Each row of a before or after table is a point. The points were changed in one or more steps. Then noise was added and the rows were shuffled. The steps act on columns, c1 being the first. What was done? A step turns or swaps two columns, mirrors them in a line or flattens them onto one, adds a multiple of one to another, or multiplies or shifts one. Angles are multiples of 10 degrees, from the lower column toward the higher: turns from -170 to 170, lines from 10 to 170 but not 90. Use the fewest steps. Two steps may share a column if one is a turn and the other turns, adds or multiplies; they go together, in the order done. Otherwise the lowest column goes first.
(in the rows, 128 means zero)

Before (11 x 3):
134; 151; 99
122; 98; 131
122; 127; 128
99; 156; 136
137; 131; 107
81; 121; 101
134; 160; 122
143; 167; 120
77; 20; 114
124; 133; 113
127; 182; 134
After, 11 rows:
156; 82; 145
133; 132; 127
165; 158; 45
117; 247; 86
132; 104; 40
139; 97; 111
132; 126; 84
123; 123; 66
166; 119; 153
120; 158; 137
135; 86; 105
Steps: turn c1 and c2 by -150 degrees; multiply c3 by 3

Before (8 x 8):
123; 96; 128; 110; 98; 160; 113; 150
153; 53; 89; 175; 160; 110; 92; 102
153; 69; 139; 133; 148; 96; 92; 164
119; 158; 96; 126; 79; 108; 143; 150
163; 74; 67; 115; 99; 86; 63; 113
111; 108; 73; 89; 124; 134; 170; 109
141; 120; 149; 143; 153; 144; 119; 79
107; 126; 155; 162; 68; 54; 163; 135
After:
162; 68; 54; 96; 96; 143; 60; 112
108; 129; 86; 215; 71; 58; 161; 135
108; 109; 100; 56; 126; 174; 170; 110
126; 96; 156; 94; 99; 146; 110; 147
153; 74; 108; 154; 144; 99; 90; 163
137; 124; 156; 151; 153; 122; 117; 78
115; 155; 86; 114; 77; 141; 144; 149
156; 56; 90; 165; 158; 147; 90; 100
Steps: turn c3 and c6 by -50 degrees; add -0.7 times c6 to c4

Before (14 x 14):
182; 112; 153; 60; 72; 128; 60; 87; 104; 90; 97; 94; 166; 110
137; 76; 125; 103; 125; 101; 161; 113; 137; 108; 119; 108; 191; 181
129; 73; 113; 123; 149; 123; 130; 85; 175; 140; 165; 112; 127; 174
99; 168; 115; 80; 108; 177; 96; 160; 189; 94; 189; 188; 159; 110
170; 132; 87; 148; 167; 116; 140; 170; 111; 150; 189; 158; 100; 112
181; 76; 65; 163; 89; 159; 140; 167; 150; 121; 180; 112; 192; 168
135; 95; 106; 143; 75; 183; 116; 151; 153; 121; 142; 182; 102; 161
193; 162; 171; 123; 163; 168; 64; 125; 109; 104; 201; 184; 142; 115
130; 115; 147; 82; 172; 169; 82; 144; 133; 152; 128; 98; 115; 138
190; 145; 149; 104; 149; 87; 163; 125; 155; 138; 124; 81; 136; 139
110; 76; 156; 116; 142; 112; 60; 156; 181; 146; 153; 94; 168; 179
155; 161; 87; 139; 102; 124; 142; 75; 152; 95; 109; 162; 197; 137
98; 169; 81; 78; 91; 120; 110; 183; 167; 109; 188; 86; 197; 209
104; 88; 161; 116; 111; 136; 158; 76; 122; 189; 105; 103; 101; 119
After, 14 rows:
107; 121; 127; 115; 106; 135; 139; 78; 90; 193; 114; 104; 103; 121
182; 147; 128; 165; 110; 160; 134; 167; 75; 124; 193; 113; 195; 169
94; 167; 125; 78; 116; 119; 122; 182; 171; 109; 200; 85; 197; 207
193; 109; 128; 124; 185; 164; 103; 124; 162; 102; 184; 181; 138; 117
166; 108; 127; 145; 185; 114; 135; 170; 134; 150; 175; 156; 103; 112
181; 104; 130; 60; 67; 129; 105; 84; 111; 92; 117; 93; 166; 108
111; 179; 126; 115; 146; 111; 99; 156; 79; 144; 148; 92; 168; 177
137; 137; 130; 105; 126; 100; 140; 115; 76; 112; 122; 108; 192; 186
100; 192; 126; 78; 127; 175; 114; 162; 169; 93; 190; 186; 159; 109
155; 153; 126; 140; 96; 122; 134; 73; 157; 95; 117; 164; 196; 136
136; 153; 130; 144; 82; 185; 127; 152; 98; 118; 161; 182; 101; 162
127; 135; 127; 79; 169; 167; 113; 142; 111; 151; 113; 99; 117; 136
189; 155; 131; 101; 145; 87; 143; 122; 146; 137; 117; 78; 138; 139
128; 172; 125; 121; 160; 125; 127; 84; 75; 143; 153; 113; 129; 174
Steps: swap c2 and c9; multiply c3 by 0; turn c5 and c11 by -20 degrees; multiply c7 by 0.4

Before (9 x 24):
103; 151; 169; 80; 105; 106; 116; 161; 154; 105; 125; 150; 76; 140; 185; 123; 144; 116; 93; 113; 165; 107; 154; 103
144; 124; 159; 172; 123; 117; 96; 74; 156; 101; 106; 165; 123; 155; 172; 144; 133; 109; 74; 154; 117; 105; 125; 120
102; 95; 155; 182; 133; 118; 122; 179; 160; 113; 66; 153; 161; 63; 110; 150; 185; 162; 86; 108; 152; 167; 166; 128
114; 133; 151; 120; 159; 123; 120; 154; 148; 147; 167; 81; 129; 132; 124; 141; 88; 97; 117; 177; 99; 62; 116; 119
123; 153; 170; 127; 126; 91; 99; 124; 149; 145; 183; 99; 108; 180; 133; 151; 80; 149; 123; 167; 113; 68; 166; 144
147; 76; 182; 128; 123; 179; 129; 131; 142; 143; 95; 105; 175; 142; 142; 162; 135; 87; 138; 70; 69; 137; 131; 130
151; 123; 136; 62; 97; 113; 138; 138; 157; 123; 139; 135; 120; 150; 145; 221; 97; 186; 107; 87; 77; 137; 110; 141
94; 118; 163; 150; 100; 123; 167; 108; 159; 88; 193; 163; 201; 108; 131; 172; 129; 142; 119; 86; 158; 134; 111; 107
148; 139; 113; 124; 110; 128; 134; 83; 152; 104; 156; 160; 149; 167; 99; 170; 155; 132; 164; 144; 85; 118; 127; 54
After, 9 rows:
93; 115; 107; 149; 103; 121; 171; 151; 160; 100; 193; 161; 201; 112; 132; 195; 135; 143; 121; 85; 104; 100; 110; 164
147; 138; 55; 124; 112; 127; 132; 163; 156; 116; 155; 166; 149; 173; 99; 175; 128; 133; 163; 140; 181; 105; 127; 110
99; 95; 128; 182; 130; 117; 124; 83; 159; 90; 70; 156; 158; 102; 109; 92; 210; 162; 91; 108; 98; 143; 161; 156
148; 126; 121; 173; 125; 112; 98; 180; 154; 125; 112; 171; 121; 152; 175; 149; 119; 109; 73; 156; 147; 94; 124; 158
100; 150; 107; 82; 104; 102; 115; 105; 157; 130; 123; 148; 77; 146; 185; 84; 138; 113; 91; 114; 87; 98; 154; 166
149; 121; 141; 59; 98; 112; 140; 107; 158; 118; 141; 137; 122; 130; 149; 247; 90; 184; 104; 84; 177; 131; 109; 138
110; 134; 119; 122; 160; 121; 121; 96; 145; 193; 165; 81; 128; 111; 126; 162; 89; 96; 118; 177; 155; 100; 115; 150
147; 77; 126; 130; 123; 181; 129; 114; 140; 134; 93; 103; 176; 147; 142; 157; 126; 88; 139; 69; 186; 144; 127; 183
123; 152; 146; 129; 126; 92; 99; 130; 145; 185; 183; 101; 107; 147; 134; 93; 61; 151; 121; 165; 141; 103; 167; 172
Steps: swap c3 and c24; turn c8 and c21 by -170 degrees; turn c10 and c22 by 50 degrees; turn c14 and c17 by -30 degrees; add -1.5 times c23 to c16

Before, 10 rows:
135; 116; 115; 119; 102; 134; 142; 137; 160; 137; 121; 112; 137; 145; 133; 120; 159; 122; 116; 129; 127; 116; 113; 130; 127; 114; 147; 126; 147; 195; 139; 120; 117; 114; 112; 117; 159; 148; 133; 119; 119; 150; 126; 131; 145; 112; 116; 122; 126; 117; 121; 118; 123; 115; 106; 139; 123; 132; 142; 130; 120; 173; 98; 121
123; 124; 121; 141; 144; 144; 116; 118; 125; 151; 135; 119; 140; 97; 103; 141; 108; 162; 123; 133; 151; 97; 146; 96; 110; 135; 132; 129; 154; 118; 162; 136; 114; 110; 141; 119; 249; 152; 125; 106; 127; 149; 120; 114; 97; 121; 145; 128; 141; 134; 121; 141; 154; 110; 106; 137; 111; 136; 139; 115; 135; 113; 132; 88
183; 119; 132; 141; 117; 87; 113; 98; 120; 102; 138; 174; 125; 115; 150; 109; 118; 125; 120; 134; 132; 128; 129; 101; 121; 114; 142; 118; 119; 112; 124; 115; 143; 157; 127; 113; 127; 116; 128; 140; 91; 125; 150; 130; 97; 146; 118; 124; 114; 127; 121; 135; 122; 130; 120; 139; 146; 88; 134; 129; 136; 125; 139; 85
157; 120; 115; 120; 125; 132; 109; 149; 135; 139; 145; 124; 152; 99; 149; 133; 135; 126; 167; 80; 145; 117; 109; 142; 151; 129; 144; 138; 143; 121; 180; 124; 130; 115; 118; 95; 119; 117; 123; 141; 124; 129; 116; 129; 126; 111; 136; 124; 133; 118; 135; 109; 113; 134; 114; 112; 119; 139; 128; 117; 144; 131; 106; 96
151; 117; 110; 141; 129; 99; 116; 136; 112; 116; 124; 161; 148; 103; 47; 130; 114; 116; 160; 115; 117; 123; 110; 138; 148; 107; 155; 122; 142; 121; 135; 100; 127; 115; 164; 123; 140; 125; 92; 109; 121; 115; 115; 130; 122; 109; 161; 135; 134; 132; 121; 140; 121; 122; 162; 123; 131; 136; 144; 131; 130; 119; 148; 99
133; 121; 99; 128; 118; 148; 117; 120; 114; 117; 121; 107; 151; 119; 114; 115; 114; 119; 113; 83; 122; 119; 101; 125; 131; 136; 151; 168; 140; 116; 187; 120; 128; 120; 122; 123; 122; 143; 105; 139; 99; 132; 130; 135; 134; 114; 126; 130; 131; 127; 134; 127; 143; 123; 104; 123; 117; 132; 128; 115; 117; 125; 103; 117
152; 139; 120; 134; 141; 150; 125; 126; 115; 128; 114; 138; 135; 129; 142; 113; 109; 137; 106; 132; 125; 128; 104; 131; 111; 87; 145; 122; 134; 118; 121; 135; 120; 128; 121; 115; 122; 144; 98; 122; 114; 118; 138; 127; 121; 173; 178; 135; 145; 149; 123; 142; 120; 123; 105; 143; 124; 118; 131; 127; 153; 143; 113; 174
123; 168; 161; 109; 139; 151; 114; 121; 144; 128; 131; 118; 146; 158; 102; 131; 135; 142; 109; 74; 128; 125; 144; 140; 145; 127; 187; 125; 122; 110; 158; 117; 119; 167; 135; 115; 122; 125; 105; 101; 129; 113; 135; 135; 107; 108; 118; 136; 147; 151; 129; 129; 112; 132; 124; 144; 145; 137; 59; 126; 116; 122; 106; 102
128; 137; 108; 96; 151; 141; 120; 106; 117; 126; 123; 112; 130; 95; 151; 155; 110; 154; 105; 130; 131; 108; 136; 124; 127; 116; 146; 160; 147; 112; 131; 130; 122; 115; 123; 122; 121; 139; 130; 149; 133; 146; 117; 84; 103; 143; 133; 145; 94; 165; 129; 133; 136; 126; 101; 128; 139; 94; 130; 124; 119; 133; 104; 167
123; 114; 97; 138; 136; 146; 114; 145; 117; 123; 120; 122; 154; 128; 151; 143; 220; 113; 104; 113; 130; 120; 148; 142; 155; 122; 133; 140; 142; 124; 159; 131; 136; 129; 132; 120; 119; 113; 121; 144; 130; 120; 138; 133; 99; 116; 136; 123; 131; 149; 132; 108; 124; 119; 142; 120; 136; 127; 143; 132; 113; 122; 101; 130
After:
152; 139; 120; 134; 141; 150; 125; 126; 116; 127; 114; 138; 135; 129; 143; 113; 109; 138; 106; 132; 126; 129; 104; 131; 111; 91; 156; 122; 134; 118; 121; 135; 120; 128; 122; 115; 109; 145; 98; 122; 114; 118; 138; 127; 121; 173; 76; 121; 145; 149; 122; 141; 119; 124; 105; 125; 124; 118; 131; 128; 153; 143; 112; 174
158; 121; 115; 120; 125; 131; 109; 149; 135; 139; 145; 124; 151; 99; 148; 133; 135; 126; 167; 80; 117; 117; 110; 143; 151; 132; 143; 138; 143; 121; 180; 124; 130; 115; 118; 95; 120; 117; 123; 140; 125; 129; 115; 129; 126; 111; 126; 142; 133; 118; 135; 109; 113; 134; 114; 110; 119; 139; 128; 117; 144; 131; 106; 96
133; 121; 99; 127; 117; 148; 118; 120; 114; 117; 121; 107; 151; 119; 115; 115; 114; 119; 113; 83; 132; 120; 101; 125; 131; 138; 148; 167; 140; 116; 187; 120; 128; 120; 121; 123; 126; 143; 105; 139; 99; 132; 130; 134; 134; 114; 131; 123; 131; 127; 134; 127; 143; 123; 104; 124; 117; 132; 128; 115; 117; 125; 103; 117
123; 114; 97; 138; 136; 146; 114; 144; 117; 123; 120; 122; 155; 128; 151; 143; 220; 113; 104; 113; 129; 120; 148; 142; 155; 125; 134; 140; 142; 124; 159; 131; 137; 130; 132; 120; 118; 113; 121; 144; 130; 120; 138; 133; 99; 116; 124; 133; 131; 148; 132; 108; 124; 119; 142; 118; 136; 127; 143; 132; 114; 122; 101; 130
128; 137; 108; 96; 151; 141; 119; 106; 117; 126; 123; 112; 129; 95; 151; 155; 110; 155; 105; 130; 115; 108; 136; 124; 127; 119; 149; 160; 146; 111; 130; 129; 122; 115; 123; 122; 118; 139; 130; 149; 133; 146; 116; 83; 103; 144; 124; 117; 94; 165; 129; 133; 136; 126; 101; 127; 139; 94; 130; 124; 119; 132; 103; 167
135; 117; 115; 119; 102; 133; 143; 137; 160; 137; 121; 113; 137; 145; 133; 119; 159; 122; 116; 129; 132; 116; 113; 130; 127; 104; 153; 126; 147; 195; 139; 120; 117; 114; 112; 117; 153; 148; 133; 119; 119; 151; 126; 132; 145; 112; 136; 132; 126; 117; 121; 118; 123; 115; 106; 142; 122; 132; 141; 130; 120; 173; 98; 121
123; 168; 161; 109; 140; 151; 114; 121; 144; 128; 131; 117; 146; 157; 102; 130; 135; 141; 108; 74; 122; 125; 144; 140; 145; 129; 187; 125; 122; 110; 158; 117; 119; 167; 135; 115; 123; 126; 105; 101; 129; 113; 135; 135; 107; 108; 131; 122; 147; 151; 129; 129; 112; 132; 124; 146; 145; 137; 59; 126; 116; 122; 106; 102
151; 117; 110; 140; 129; 99; 116; 137; 112; 116; 124; 161; 148; 103; 47; 130; 114; 117; 160; 114; 132; 122; 110; 138; 149; 104; 162; 123; 142; 121; 135; 100; 127; 115; 164; 123; 132; 124; 92; 108; 121; 114; 115; 130; 122; 109; 99; 116; 134; 132; 121; 141; 122; 122; 161; 112; 131; 136; 144; 131; 130; 119; 147; 99
183; 119; 132; 141; 117; 87; 113; 98; 120; 102; 138; 175; 125; 116; 150; 109; 118; 125; 119; 134; 127; 129; 129; 101; 121; 115; 146; 118; 119; 112; 124; 114; 143; 156; 127; 113; 122; 116; 128; 140; 91; 124; 150; 130; 97; 145; 134; 134; 114; 127; 120; 135; 123; 129; 120; 142; 146; 88; 134; 129; 136; 125; 139; 85
123; 124; 121; 141; 145; 144; 116; 118; 125; 151; 135; 119; 140; 97; 103; 141; 108; 162; 123; 133; 110; 97; 146; 96; 110; 93; 142; 129; 154; 118; 162; 136; 114; 110; 141; 119; 243; 152; 125; 107; 127; 149; 120; 114; 97; 121; 109; 142; 140; 134; 120; 141; 154; 110; 106; 131; 111; 136; 139; 115; 135; 113; 132; 88
Steps: turn c21 and c48 by 140 degrees; turn c26 and c37 by 20 degrees; add -0.3 times c26 to c27; mirror c47 and c56 in the line at 100 degrees
